Every row gives one point. Each copy is the shape, with its points in the same order, stretched, turned, moved and blurred by noise. Some copies are also mirrored. Which?

Shape (8 x 3)
[[ 16 -24  27]
 [ 18 -42 -59]
 [ 66  12  69]
 [-17   4  57]
 [ 19   6 -61]
 [-46  54 -18]
 [ -6  18 -16]
 [-34   1  -1]]
Copy 1 (8 x 3)
[[ -2  23  32]
 [-25 -87  39]
 [ 50  92  14]
 [-16  49  -8]
 [ -3 -68 -29]
 [-30 -15 -95]
 [-10 -30 -41]
 [-35 -15 -15]]
Copy 1 is: only turned
Copy 2 (8 x 3)
[[-12 -23   0]
 [-36  27  41]
 [ 50 -59  13]
 [ 12 -45 -39]
 [ -8  39  23]
 [ 22  41 -44]
 [ 15  15 -16]
 [-17   4 -25]]
Copy 2 is: mirrored

Shape (11 x 6)
[[ 36  38 -48 -15 -14   9]
 [ 18  57 -48 -10 -16  31]
 [ 10 -26   5   5 -43   0]
 [  3   6 -16   6  22  -2]
 [  3 -26  13 -19   7 -27]
 [ -4   6 -12  11  11  -3]
 [ 39  -2  21 -12 -26  31]
 [-24 -40  18  20  -5  11]
 [-48 -29  31 -19   8 -21]
 [  3  26 -39  10  29   1]
 [ -5  20  27   5 -17 -23]]
Copy 1 (11 x 6)
[[ 13 -16 -37  88  27   8]
 [  1   0 -21  95  29  32]
 [ 48 -30   4  -3  52   3]
 [-18  -9 -20  10  -5  16]
 [  4   7 -18 -13  11 -17]
 [-15 -14  -6   5  11  15]
 [ 74 -13 -12  26   7  -4]
 [ 16 -16  11 -54  23  25]
 [-21  43  14 -50  29   4]
 [-41 -14 -28  27  -1  24]
 [  2   2  42   8  29 -16]]
Copy 1 is: mirrored
Copy 2 (11 x 6)
[[ 67 -57  16  23  -7   0]
 [ 95 -28   3  26 -23  15]
 [-41  -5  -4  21  45 -10]
 [  8 -10   8 -23   0  17]
 [-54   1   9 -29  21 -36]
 [ -1  11   1 -12   2  27]
 [-22 -39 -17  42  -4 -15]
 [-65  38 -29 -18  39  17]
 [-72  73 -14 -40  24 -38]
 [ 42 -13  11 -21 -18  42]
 [-31  31  29  16  -8 -18]]
Copy 2 is: only turned
Copy 3 (11 x 6)
[[ 41  60  26   6  27  62]
 [ 58  42  37  39  14  41]
 [ 24  -1 -33 -28  42  -6]
 [ -5 -10  15  -1   2  39]
 [-37   9   6 -36  10  12]
 [  4 -14   6   2  -1  25]
 [ 20  28  11  25  64  -5]
 [ -4 -68 -20 -23  16 -24]
 [-45 -36  12 -30 -18 -39]
 [  9  -3  27  10 -15  57]
 [ -6  20 -17  29 -10 -12]]
Copy 3 is: only turned

Shape (12 x 8)
[[ -7  -6   4 -15 -15  13 -26 -25]
 [ -4  16 -18 -11 -13   8  69 -19]
 [ -2  14  15  48 -31 -13   0 -25]
 [-12 -95  10  -7 -18  11  11   2]
 [ 10   4 -48  -7   6   0 -21 -20]
 [  6  15   6  51 -13  13 -10   9]
 [ -8 -27  10  22 -17  -4  -1  -6]
 [ -3 -63  14   0  62   3  -3 -23]
 [-25  13 -44  12  40  -4 -15 -24]
 [-20 -13   5 -12 -16 -10 -12  10]
 [ 10   9  -3  -6   2  -5 -25   5]
 [ -7  11 -32  32 -23  60  18  16]]
Copy 1 (12 x 8)
[[  1  -6  14   5  36  14  20 -11]
 [ 12  12  42  16 -55  -6  15  38]
 [-41  31  16 -15  -3  -3 -15  -5]
 [ 66 -12 -48 -36  -7  26  16 -51]
 [-20  -1 -19  33   4   9  24  41]
 [-39  17  -4 -28  -6 -25 -17   6]
 [  0   6 -15 -19  -7   6   1 -22]
 [ 56 -24 -45  43 -14  16 -31 -50]
 [-35   2 -26  62 -35 -15  11  10]
 [ -1 -21  -6 -19   0  14  25 -18]
 [-17 -18  -2  -3  15  10   4  15]
 [-24  22  -4 -21 -27 -51  22  31]]
Copy 1 is: mirrored
Copy 2 (12 x 8)
[[-32 -23  21  -1   6  27   8  -6]
 [ 38  -2 -49  34  22  -1  16 -30]
 [-17 -29  10  46 -19  62 -36  14]
 [-23 -14 -30 -56  12  23   5   7]
 [-42  13   7  14  10 -19  12   5]
 [-23  21  12  35 -36  32 -37  -4]
 [-15 -14  -6   3  -9  37 -11  10]
 [ -4   8  -4 -45  88  33  25  34]
 [-23  32 -15  27  44   8  41  16]
 [  4 -12  -4  -3 -28  19  19  -2]
 [ -8   2  22   9 -22   2   1   2]
 [-40  66 -31  32 -27  -7  -9 -49]]
Copy 2 is: only turned
Copy 3 (12 x 8)
[[ -7  20  39   7  18 -20   1  11]
 [ -3  23  -9  50  42  54  -6 -17]
 [ 28  31  50  -2   5  17  27  10]
 [ -3 -42  39  69  12  -7 -39  46]
 [  0   0  21  -6  50   3 -12 -16]
 [  1   1  29 -17   7  16  48  27]
 [ 11  -3  39  20   2   9   3  22]
 [-29 -66  26  50 -20   9 -20 -48]
 [-20  -9  44  -9  17  41 -21 -40]
 [ -4   9  23  -1  -3   0 -12  28]
 [ -3   2   3 -20   9  -9  17   5]
 [-35  -2  23  14  53  36  26  50]]
Copy 3 is: mirrored

Shape (15 x 11)
[[ 18  18 -13  -9  17  63  24  -5  18 -46 -14]
 [ -2 -47 -43 -25 -48   4  -6   1 -44  22  24]
 [ 34  13  36 -22   0  49 -28 -44  23 -64  -4]
 [-54 -12 -22  13  48 -22 -22 -26 -37  10 -23]
 [ 17  -9   5 -12  -2 -10 -23  40 -24  59   8]
 [-13 -46  -6  25  35 -16   2   5 -19   9 -29]
 [-32 -39 -53  27  18 -32 -13  24  -8  22  33]
 [ -3 -14 -21 -18  -8  36 -13  16   1  54  36]
 [ 40  27 -19   5 -43  21  41 -23  17  29  38]
 [-33  18 -24  -7 -60  26  37 -35  44 -19 -19]
 [ 31 -26  11  -2  23  39 -13 -39  42 -16 -22]
 [ -2  24  44 -13   8  19  47  -1  51 -24  14]
 [ 30 -23 -31 -50  17   3  13 -10   8  22  24]
 [ 18  22  -8  -9 -47  21  21 -12  22   3  28]
 [ 28  18   9  -9  38  -1 -22  -5  46 -37 -44]]
Copy 1 (15 x 11)
[[ 23   2   1 -31 -47 -13 -10   9 -65 -23 -26]
 [ 22  -8 -49  86 -11  26  13  39 -18  65 -11]
 [  0  57 -28 -75 -40   8 -29  27 -16   3  13]
 [-18  -8  37  22  94   2  13  -5 -50 -28  -3]
 [-11 -25  11  14   4 -50   2  26  33  60  -4]
 [ 30   8  64  26  45 -11 -21  -8   1 -17 -11]
 [ 31 -17  -6  70  39  -8  44  -1  23 -23 -38]
 [ 20  -9 -25  28 -16 -26  46  53  -9  52 -22]
 [ 43 -39 -20   8 -41  25  22  42 -28  26  58]
 [  2  21   4  31 -70  78  48   0 -76 -16  35]
 [ 49  68  29 -31 -25 -15 -15   5 -18   5  33]
 [ 23  -3  32 -69 -39  38  16  -1  -3 -19  -9]
 [ 51  -7 -19  19  -5  -6  14 -11 -23  67  15]
 [ 18 -10 -28   2 -56  32  26  29 -17  17  29]
 [ -5  44  38 -55 -27 -35 -19 -47  -5 -21  29]]
Copy 1 is: only turned
Copy 2 (15 x 11)
[[-29  22  -9 -12 -15  15 -36  49  -1   6  18]
 [ 27  12  62 -51  49 -10  64 -43  41   6  46]
 [-54 -30  -9 -55 -29  12 -18  30 -47 -47  -2]
 [ 18  63  35  17 -21  -2 -27 -23 -44  24  -5]
 [ 27  -6   8  26   4 -47  35 -35  65 -18  -4]
 [  3  23  29  37 -20  -1   3 -11  -6  15  26]
 [ 60  57  30  24  37  16  29 -28   5  13  13]
 [ 14  26  19   6  57 -32  30 -15  51  -7  14]
 [  9 -36 -30 -15  90  -3  50  -6  17  41 -14]
 [ -1  28 -26 -53  11   6  57  33 -37  42 -23]
 [-40 -13  14  -2  -1  -1 -13  43 -48 -18  21]
 [-28   4 -95  15   4  -6   5  16  -3   1  -3]
 [ 22  10  -2  -8  56 -26  -1  -4  12   5  59]
 [  6 -16 -30 -34  47  -3  52  -1  11  13 -15]
 [ -3  -1 -30   7 -69  -3 -33  53 -51 -26 -19]]
Copy 2 is: mirrored
Copy 3 (15 x 11)
[[  2 -67  -6 -22 -23   6  75 -20  47   7 -60]
 [-61  -4  -5  28 -32  26 -36  77  32 -48 -31]
 [-37 -76  -4 -31  36  65  94 -62   3   0 -45]
 [-27  94  20  27  18 -18  -7  19  15  29 -28]
 [-43  18 -37  -2 -57 -22 -29  15 -18  -4 -19]
 [  3  62  11  19   5 -24 -28  -5  47   4 -10]
 [-28  78  15  33 -35 -21 -26  80  39   7  35]
 [-63  -9 -44 -32 -49  -1  -9  59  23  11 -23]
 [ 15 -69 -68 -35 -18   2  35  67 -12 -36 -14]
 [-10 -32  48 -48   3   0  27  54   2 -17 -33]
 [ -8 -13 -19 -62  25  38  62 -37  47   7 -32]
 [-22 -65  11 -54  11 -46  50 -22   4  -5  14]
 [-41  -4 -26 -37 -29  -7  46  41  44 -53 -19]
 [-18 -63 -21 -28 -20   8  32  45 -14 -26 -13]
 [  8  14  25 -42 -12   2  86 -64  -3   4 -26]]
Copy 3 is: mirrored
Copy 4 (15 x 11)
[[-22 -27  18 -31 -48  42 -30 -44 -14   1  21]
 [  0 -19  27  32  38 -28  55   8   5 -34  20]
 [-32 -53 -34 -29 -28  18 -32 -76 -43  12  -6]
 [-30  26  14 -45  41 -37   6  26  59 -28 -10]
 [  8  -5  11  55  36 -22 -10   2  24 -34 -17]
 [-38   4  15  -8  50  -6 -15  26  36 -47  11]
 [-48  27  44   8  35 -50  16  25  36  -7  25]
 [  0  -2  16  38  27 -21  21 -14  23  18   9]
 [ 36   4 -16  30 -21  -1  14  -7 -26  19  54]
 [ 13 -33  -6 -37 -45  21   3  17 -32  61  26]
 [-27 -39 -22 -19  16   3 -38 -31  14  10  23]
 [-33  -4 -28  11 -50  51 -36 -11 -16  39  26]
 [-22 -19  -6  21 -17  -7   5  -3  53 -19  29]
 [ 15 -18  -8  20 -31   8   8 -12 -40  29  31]
 [-37 -43 -14 -31 -38   5 -71 -33   2  -7  -5]]
Copy 4 is: only turned

Shape (18 x 12)
[[ 39 -26 -24  -3  42 -18  -8  11  14  35 -59  17]
 [ 15  24 -30  -8  -9 -27  -1 -23 -42 -28   4  25]
 [-22 -41  -4  36  14 -22  22  41 -33  24 -45 -35]
 [ 18  -2 -28 -33  -7  45 -31  30  13  22  31  15]
 [-42 -29  -9   6 -10   3  -8   1  15  24  -7  15]
 [ 49 -43 -21 -54 -31  13 -32   9  -7 -37  15   7]
 [-21   7  28 -56  24  60  54   2 -25  36  12 -25]
 [-20  23 -45 -13 -10  22 -14  18  15  36   8   8]
 [-29 -14 -24 -55  -5  12  20 -42  -7  32  14  41]
 [ 17 -36  40 -51 -51  12   7  29   0 -37 -13  34]
 [ 21 -14 -21  32  27   1 -34  17  -8 -41 -15   9]
 [ 12 -31  23 -42  10   7 -39  41  20  -1 -28  -7]
 [  4 -10  -4   0  38  31   5 -21  -7  40  16 -14]
 [ 39   6  39   3 -30  -7  12  29  35 -44 -51 -34]
 [-26 -32  33  -7  39  -4  25  33 -35 -39  29 -33]
 [-10 -15 -15  -3  23  -2  23  11  -2 -47  -9 -22]
 [-11  11 -21  -2  22  37  36  -8  21 -44  -7  37]
 [-15   6 -18 -39 -40  43 -31 -22 -16 -16  -2  12]]
Copy 1 (18 x 12)
[[ 41 -64 -25 -18 -11 -14 -19   3   6  42  30  23]
 [  5   2  41  -5 -40  19   0 -14 -18   2 -26  24]
 [ 53 -58 -19   1  32 -28 -51  -2  -9 -43  -3 -28]
 [-22  20   7  -7  -9  47 -34   6  61  34  11   9]
 [-22 -16 -20  -1  11   5 -17  26  -6 -18  14 -20]
 [-17   1  23   7 -85  46 -11 -11  61  24 -27 -26]
 [-30  -1  15  57  41   2 -66   3  40  46 -23  -4]
 [-23  16  -9  -7  12  25 -44  12  29   6   7  47]
 [-68 -12  13  19 -13  32 -35  20  -8  37  -9  30]
 [-21  10  22   3 -46   9  13  44  54  15 -87 -47]
 [ 44  -3   7 -32 -16   0  10 -26   8   8  35 -46]
 [ -6 -23 -28   0  -9   7   2   2  71  12 -25 -26]
 [ 12 -35  11  33  26  12 -36 -10   9  31  56  -7]
 [ 47  -2 -25  31 -45 -62  21  31  41  -4 -39 -19]
 [ 18   7  -2  29  27  33 -13 -34  17 -15 -45 -88]
 [ 19  16 -18  22 -18 -13 -23 -25   0  12 -14 -36]
 [ -5  44  -2   5  -9 -19 -16   4 -11  63  -1 -21]
 [-57   8  34   4 -41   1 -25  -1  38   7   0   2]]
Copy 1 is: mirrored
Copy 2 (18 x 12)
[[-24 -14  -7 -57  35  -4   8  32  12 -13  46  57]
 [-27   9 -29  27   5  30   5 -22  16 -18 -20  24]
 [-21  61  20 -82  21 -40  30  32  16  24  22  -9]
 [ -7 -81  -2   0  17   4 -15 -15 -25  38  -3   0]
 [ 44   1  28 -40  -8  -9  11  29 -14   8  -7  -8]
 [-28  -8 -60  11 -24  26 -25 -38 -66  28  26   3]
 [ 18 -20  54  29  56  16  29  11   9  55  19 -10]
 [ 26 -66   7 -11  20   3  25   5  27  29 -22  -6]
 [ 41 -43  25  21  15  60  30  30 -16  20  -2  13]
 [ -6  35 -59  21 -16  30 -75   3 -43  38  22 -47]
 [-14  36 -31 -28  10 -47 -25 -47 -10 -20   1  36]
 [-10  -6 -16 -37  32 -13 -29 -17 -33   1  47  -9]
 [ -3 -41  60  -6  18 -27  26   6  10   6  18  46]
 [ -9  39 -84  -8 -27 -44 -41 -13  35 -22  76 -39]
 [ -7  76  19  -7  41 -59   6 -18 -50   0  -9 -11]
 [ 19  62 -39  -4  23 -46  21 -30 -21   0   6   7]
 [ 61  20 -53  25  26 -11 -16  -4   6   3 -17  29]
 [ 37 -26 -17  18 -22  53 -12 -63 -10  39  15 -24]]
Copy 2 is: only turned
Copy 3 (18 x 12)
[[ 33  91 -28  -4 -19 -14   4 -15 -17 -27 -27 -31]
 [-24 -17  -6  -4 -12   7 -40  16 -86   7 -51  19]
 [ 26  79 -12 -11 -31  -4  41  34 -25  55  -8 -23]
 [-22  -1  21  10 -54  -6 -35   3  26 -59  -3   5]
 [ -8   9   4 -31 -28 -42  20 -19  -4   6  17  -3]
 [-50 -48 -45  31 -30  14 -36  35   2 -54 -32  13]
 [-88  39  62  20  16 -21  51   9 -10 -13  36  35]
 [-28  28  43 -36 -50 -18 -24 -22  -9  -6  -9  -9]
 [-68  -3  14 -23  -2 -40  20 -35 -23   1 -24  39]
 [-55 -19 -48  55  -7 -18 -55  18 -21   2  38  46]
 [ 35  10 -19   7 -15   2 -24  48 -33 -45  -1 -32]
 [-14  45 -37   0  -6   6 -14  17  39 -53  33  11]
 [ -7  15  38  -1 -12  -4  58   7   6 -36  -2 -15]
 [-13  21 -48  29  19  29 -39  -4 -28 -18  56 -59]
 [-30   7  12  20  43 -13  34  91  -4   1  24  13]
 [-28  16  -3   3  37 -19   5  39 -29 -21  -3 -29]
 [-36  -5  15  16  32 -61 -25  -2 -60 -41  31 -31]
 [-78 -25 -10 -19 -47  -6 -20 -10 -31 -44  12  32]]
Copy 3 is: only turned
Copy 4 (18 x 12)
[[ 47 -40 -31  50  -6  29 -59 -34  12   1  44  -4]
 [-51   4 -36   1 -28 -58  12 -24 -34 -10  13  30]
 [ -1  30 -15  30   0  34 -51 -88  39 -25   5 -65]
 [ 44 -28   3 -11  -6  18  22   2  12 -29 -11   6]
 [-17  -4   6  21  28  29  -7  -9  31 -12 -26   3]
 [-17 -28  27  12 -83 -21   2 -15 -34 -61  17 -19]
 [ 10  83 -11 -36  17  54  17  16  57  33  61   0]
 [ 26  -9 -42  -5  26  22  17   6  20 -15 -23  21]
 [-44   9 -35  23  -2  14  46  31  46  -5  26  66]
 [-28  -9  54 -11 -74  37 -35 -33 -27 -44   9 -14]
 [ -8 -14  25  19 -32 -18 -23 -62 -21  22 -23 -40]
 [ 26 -35  30   8 -10  58 -29 -54 -13 -14  18 -42]
 [ 15  32   4   1  42  -4  13   5  40  17  30  11]
 [ 15  22  22 -22 -43  22 -95 -36 -49 -16  26 -67]
 [-53  51  42 -32 -18   9  -1 -63  13  32  27 -84]
 [-43  34  -6  -2 -49   0 -18 -31   5  34  23 -63]
 [-25  28  -6 -11 -53  -3  -3   8  20  72   6  -6]
 [-33  21  -2  14 -29  -4  38  -2 -21 -19 -18  34]]
Copy 4 is: mirrored
